Each row is a point. Each copy is the shape, with its points in the same order, turned, moved and blurred by noise. Say if it was mirrored as well.

Shape, 5 rows:
[[-1.2,0.0],
[-4.0,3.2],
[0.6,3.5],
[0.4,-10.3],
[0.7,-1.8]]
Copy 1:
[[2.4,-0.3],
[6.1,-1.6],
[4.1,2.3],
[-7.3,-6.5],
[-0.9,-0.7]]
Copy 1 is: mirrored
Copy 2:
[[0.7,-1.7],
[-3.3,-0.7],
[0.4,2.3],
[8.0,-9.3],
[3.2,-2.1]]
Copy 2 is: only turned

Shape, 9 rows:
[[2.4,3.2,-4.2],
[0.4,0.3,-3.0],
[2.0,4.9,0.9],
[2.4,0.8,0.4],
[2.7,1.0,5.0],
[2.4,-0.9,-1.9],
[3.3,0.5,-1.9],
[-15.6,4.8,0.6],
[-0.9,-0.3,-1.3]]
Copy 1 (9 x 3):
[[3.4,4.5,-4.3],
[2.0,1.3,-2.6],
[4.5,6.9,0.5],
[0.9,4.1,0.1],
[0.5,5.6,4.0],
[-0.2,2.6,-1.8],
[0.2,3.6,-2.4],
[14.1,-7.8,5.8],
[1.6,0.4,-1.1]]
Copy 1 is: mirrored
Copy 2:
[[-0.7,6.6,1.7],
[-1.7,3.9,1.8],
[4.2,4.5,-0.5],
[1.6,2.6,3.2],
[4.8,-0.5,2.4],
[-0.7,3.1,3.0],
[-0.1,3.5,3.2],
[-6.2,0.6,-13.8],
[-1.8,1.5,0.6]]
Copy 2 is: mirrored
Copy 3 (9 x 3):
[[-4.2,-5.3,2.6],
[0.0,-4.7,0.2],
[-3.9,-0.3,0.6],
[0.0,-0.4,1.3],
[0.4,3.0,2.3],
[1.2,-4.5,1.8],
[0.1,-3.7,2.9],
[-2.5,-2.3,-16.1],
[1.1,-2.9,-0.8]]
Copy 3 is: mirrored

Shape, 9 rows:
[[-4.0,3.0,2.7,-0.3],
[7.8,7.5,-5.5,-3.7],
[4.5,3.6,1.6,5.6],
[-0.8,-3.9,3.5,-6.3],
[0.6,-2.8,-1.6,6.3],
[-4.8,-3.6,-0.4,5.7],
[0.2,2.4,6.2,-6.7],
[1.2,-1.0,-2.0,-1.9],
[3.7,3.0,1.4,-0.1]]
Copy 1:
[[-4.0,3.0,1.3,1.1],
[-0.2,-3.9,-6.0,-10.4],
[-3.6,-6.2,2.5,-1.8],
[4.5,6.4,3.2,-1.4],
[1.6,-5.4,0.0,4.5],
[0.4,-1.4,0.2,7.6],
[-0.7,6.1,4.5,-5.7],
[2.9,0.1,-1.3,-1.4],
[-0.8,-1.9,1.8,-4.3]]
Copy 1 is: mirrored
Copy 2, 9 rows:
[[-1.0,-1.0,2.7,-4.2],
[4.7,9.1,4.0,5.7],
[-2.0,-1.7,6.1,5.5],
[6.2,-3.3,-3.4,-2.9],
[-5.1,-2.8,-1.2,4.4],
[-6.8,-4.1,-3.1,-0.4],
[7.3,-1.9,3.2,-4.2],
[1.4,1.1,-2.1,1.4],
[1.9,0.2,3.8,2.5]]
Copy 2 is: only turned
Copy 3, 9 rows:
[[0.6,3.9,0.2,-1.9],
[-2.8,0.7,-14.4,-3.0],
[6.2,1.7,-6.7,2.2],
[-0.6,-4.4,1.3,-6.5],
[2.7,-2.2,-2.0,6.2],
[1.2,0.2,3.4,6.1],
[1.2,0.6,-1.7,-9.4],
[-2.0,-2.5,-3.5,-0.4],
[2.7,0.3,-6.3,-1.9]]
Copy 3 is: only turned
Copy 4, 9 rows:
[[-1.2,3.0,1.1,-3.0],
[-2.0,-2.9,-12.6,-5.6],
[-5.4,-5.0,-3.3,2.2],
[7.8,-0.3,-0.4,-3.3],
[-1.2,0.4,-2.6,7.0],
[0.2,3.7,1.3,6.6],
[2.6,-2.7,-1.5,-7.6],
[2.7,0.1,-4.8,0.0],
[-2.0,-3.7,-4.2,-2.4]]
Copy 4 is: mirrored

Shape (11 x 6):
[[1.8,-8.0,-3.0,-1.9,-1.5,-4.4],
[1.1,0.6,4.2,-2.2,-0.3,-1.7],
[2.2,1.9,1.0,19.1,-1.1,1.1],
[-1.2,-1.0,2.5,1.1,-7.4,-2.8],
[1.4,-5.9,-3.3,-2.2,-4.5,0.8],
[3.2,3.2,1.8,-3.0,-1.9,-2.4],
[0.7,3.3,0.2,5.3,-3.5,-2.1],
[-5.6,-0.1,-1.7,-1.5,-0.1,0.0],
[1.8,-0.4,9.7,1.2,-7.1,-0.2],
[-3.1,2.7,3.2,-0.5,-1.2,-4.0],
[-0.2,-0.6,-0.6,-3.0,-1.0,-0.5]]
Copy 1:
[[-2.1,-10.5,3.6,-2.7,-0.7,-0.2],
[-0.8,0.4,5.1,-0.3,-2.4,3.2],
[-7.6,6.8,1.2,-6.8,-6.7,-14.7],
[-2.6,-2.0,5.6,3.9,-6.1,-2.0],
[2.2,-8.7,2.5,-1.4,-6.0,-0.8],
[1.7,-0.6,4.8,1.3,0.3,0.3],
[-2.0,1.8,1.8,2.1,-2.9,-5.5],
[-2.5,-2.7,-3.1,1.7,-4.5,2.5],
[-2.0,2.2,10.5,1.5,-8.5,0.1],
[-4.1,1.1,2.7,3.3,-2.5,1.7],
[1.0,-2.8,1.7,1.1,-3.0,2.1]]
Copy 1 is: mirrored
Copy 2 (11 x 6):
[[6.2,-5.3,1.6,-6.3,-0.6,1.8],
[1.3,1.9,-3.7,-1.2,-5.5,-0.4],
[5.2,-7.0,1.6,14.7,-7.0,8.9],
[-0.3,-1.1,4.7,-0.3,-6.8,0.0],
[6.9,-0.3,5.4,-4.0,-1.7,2.1],
[2.5,1.3,-1.6,-0.6,-4.3,-4.0],
[1.7,-3.7,1.7,5.9,-4.6,-1.1],
[-1.0,1.1,1.9,-1.4,2.9,1.1],
[0.2,1.3,0.8,-0.4,-13.2,1.1],
[-2.9,-0.5,-1.9,0.2,-3.1,-0.6],
[3.5,0.5,0.0,-2.1,-1.1,-0.2]]
Copy 2 is: mirrored
Copy 3, 11 rows:
[[-5.3,-2.2,0.5,8.4,0.9,-1.1],
[-2.3,1.7,0.7,-2.6,0.8,-3.4],
[14.4,6.9,6.8,5.9,9.2,-0.2],
[-1.1,5.5,6.6,1.7,-1.0,-1.9],
[-3.1,-1.6,1.7,5.4,-2.7,2.2],
[-1.1,1.8,-1.1,-0.7,-2.7,-4.6],
[4.2,6.9,2.1,2.2,0.7,-2.3],
[-4.0,5.8,-2.0,0.6,1.2,3.6],
[-0.2,1.9,8.9,-4.1,-0.9,-3.7],
[-3.3,6.8,0.7,-1.7,0.7,-3.0],
[-2.4,2.5,-1.3,0.9,-1.0,0.0]]
Copy 3 is: only turned

Shape:
[[-1.4,-0.8,-4.2,4.2,-2.5,1.5],
[2.4,0.0,-2.0,-1.8,5.6,-0.7],
[2.1,4.5,-3.8,-4.7,-1.6,-0.3],
[8.1,-0.2,3.5,-7.5,3.0,6.4],
[-8.6,-3.2,3.2,4.6,-4.9,-1.3],
[-3.5,-1.2,1.7,3.5,5.2,-2.8],
[2.6,1.6,-2.7,-3.3,-2.7,-3.5],
[6.2,-1.7,-0.1,0.7,5.4,-3.7],
[-0.5,5.1,-2.2,7.1,-1.1,1.6],
[5.2,-0.6,-1.9,3.9,2.7,4.5],
[4.4,1.5,-4.3,-0.7,0.6,8.9]]
Copy 1:
[[-1.0,1.4,0.2,0.1,2.6,8.0],
[1.2,-1.9,1.3,-6.4,3.7,0.2],
[4.8,-0.9,-4.8,-2.1,-0.7,1.3],
[-0.4,-12.6,-0.8,-4.1,-2.2,-1.9],
[-8.3,7.5,1.7,3.4,-0.4,4.1],
[-5.2,3.7,2.2,-5.7,5.2,0.7],
[4.1,-0.3,-1.7,0.7,1.9,-0.6],
[-0.1,-3.5,2.1,-4.1,8.5,-1.6],
[-3.2,1.7,-5.8,-2.5,5.3,8.3],
[-2.0,-5.8,0.1,-3.8,5.5,6.3],
[1.2,-7.8,-1.9,-4.9,-0.6,8.4]]
Copy 1 is: mirrored
Copy 2, 11 rows:
[[-4.3,1.3,-3.9,1.3,-0.9,6.0],
[4.4,3.0,1.2,-2.4,1.0,4.4],
[0.6,2.1,-0.7,-3.6,-5.6,-0.6],
[11.0,-4.9,-3.6,-5.7,-1.9,1.8],
[-6.4,-3.6,0.0,9.3,2.4,3.0],
[1.5,3.1,2.2,5.3,4.3,4.8],
[-1.7,1.6,-0.4,-3.9,-1.2,-1.7],
[4.7,3.8,-1.0,-3.7,6.0,2.5],
[-1.5,5.6,-6.4,4.7,-1.8,3.9],
[3.6,2.1,-6.7,-1.4,1.1,7.5],
[4.0,-0.4,-6.8,-3.4,-5.7,7.7]]
Copy 2 is: only turned

Shape, 12 rows:
[[1.1,0.8,-6.6,-1.1,-6.2,-3.8,-1.1,2.0],
[-1.8,-5.5,-4.3,7.5,-1.0,-3.0,3.2,-5.1],
[-6.4,2.3,5.0,-3.0,1.2,-4.2,3.6,1.5],
[-2.9,-4.5,-1.8,-2.8,-3.0,1.3,4.1,0.3],
[-7.1,0.7,-6.4,4.6,-2.6,-4.7,5.0,5.5],
[4.4,-3.5,-6.7,-2.4,-5.6,6.3,-3.7,6.3],
[0.0,-1.4,2.7,7.2,2.7,-5.8,-1.4,4.8],
[-4.8,-6.7,1.0,1.4,1.7,-0.5,-3.9,-5.7],
[-0.1,1.2,0.9,-4.3,-3.2,-1.4,-3.4,-2.8],
[-4.3,3.8,-3.4,0.7,2.3,-1.6,4.7,-2.9],
[4.8,-0.5,2.4,-1.2,2.5,-2.6,4.9,-5.7],
[4.9,1.6,-3.0,2.9,-9.8,4.0,-2.2,6.3]]
Copy 1, 12 rows:
[[0.3,-4.7,-4.0,-3.5,-4.5,-5.1,-4.3,1.9],
[-3.5,-7.5,-4.4,1.5,-4.3,0.3,7.0,-1.3],
[-3.5,6.8,3.4,-3.9,-6.2,0.1,0.0,1.7],
[-3.1,-1.4,-1.6,-5.2,-3.2,2.9,-2.1,-4.5],
[-10.8,-3.2,-2.8,-2.2,-7.0,-6.4,-1.1,0.7],
[1.6,-7.1,-2.0,-4.1,5.3,-3.2,-9.1,-3.7],
[-2.0,-1.8,5.6,0.7,-1.0,-5.9,5.8,3.0],
[-0.1,-3.5,0.3,-2.0,0.2,7.4,4.5,2.8],
[4.8,1.6,-2.1,-3.1,-2.9,2.2,-2.3,2.6],
[-4.8,3.7,-6.0,-0.3,-3.6,-0.5,2.5,0.3],
[3.4,4.0,-2.6,-1.8,-2.9,-0.4,7.6,-4.7],
[2.7,-6.2,0.3,2.2,-1.2,-6.7,-8.9,-4.1]]
Copy 1 is: mirrored
Copy 2:
[[-2.7,4.9,-1.1,-0.6,-2.1,-5.4,5.9,0.4],
[-1.8,-6.9,-2.8,3.3,-5.9,0.7,7.9,-2.1],
[-8.7,0.0,1.4,-5.8,2.0,4.8,0.6,-1.7],
[-0.3,-0.9,-4.5,-2.7,0.8,1.8,3.3,3.2],
[-9.4,3.2,-6.6,2.8,-2.4,2.7,7.7,0.3],
[3.8,6.1,-1.3,2.9,0.3,-4.6,2.5,8.8],
[-8.3,-1.1,6.6,2.8,-4.6,3.6,5.4,2.2],
[-2.1,-9.9,0.3,0.6,-1.4,-1.3,-2.1,0.6],
[-1.5,0.9,3.0,-4.8,0.1,-3.9,-1.3,-1.9],
[-4.0,0.6,-2.6,1.0,2.1,3.8,4.1,-6.3],
[2.3,-4.0,5.6,-3.8,0.9,3.1,6.3,-4.0],
[2.4,9.8,0.5,2.2,-7.1,-1.8,2.3,5.3]]
Copy 2 is: only turned
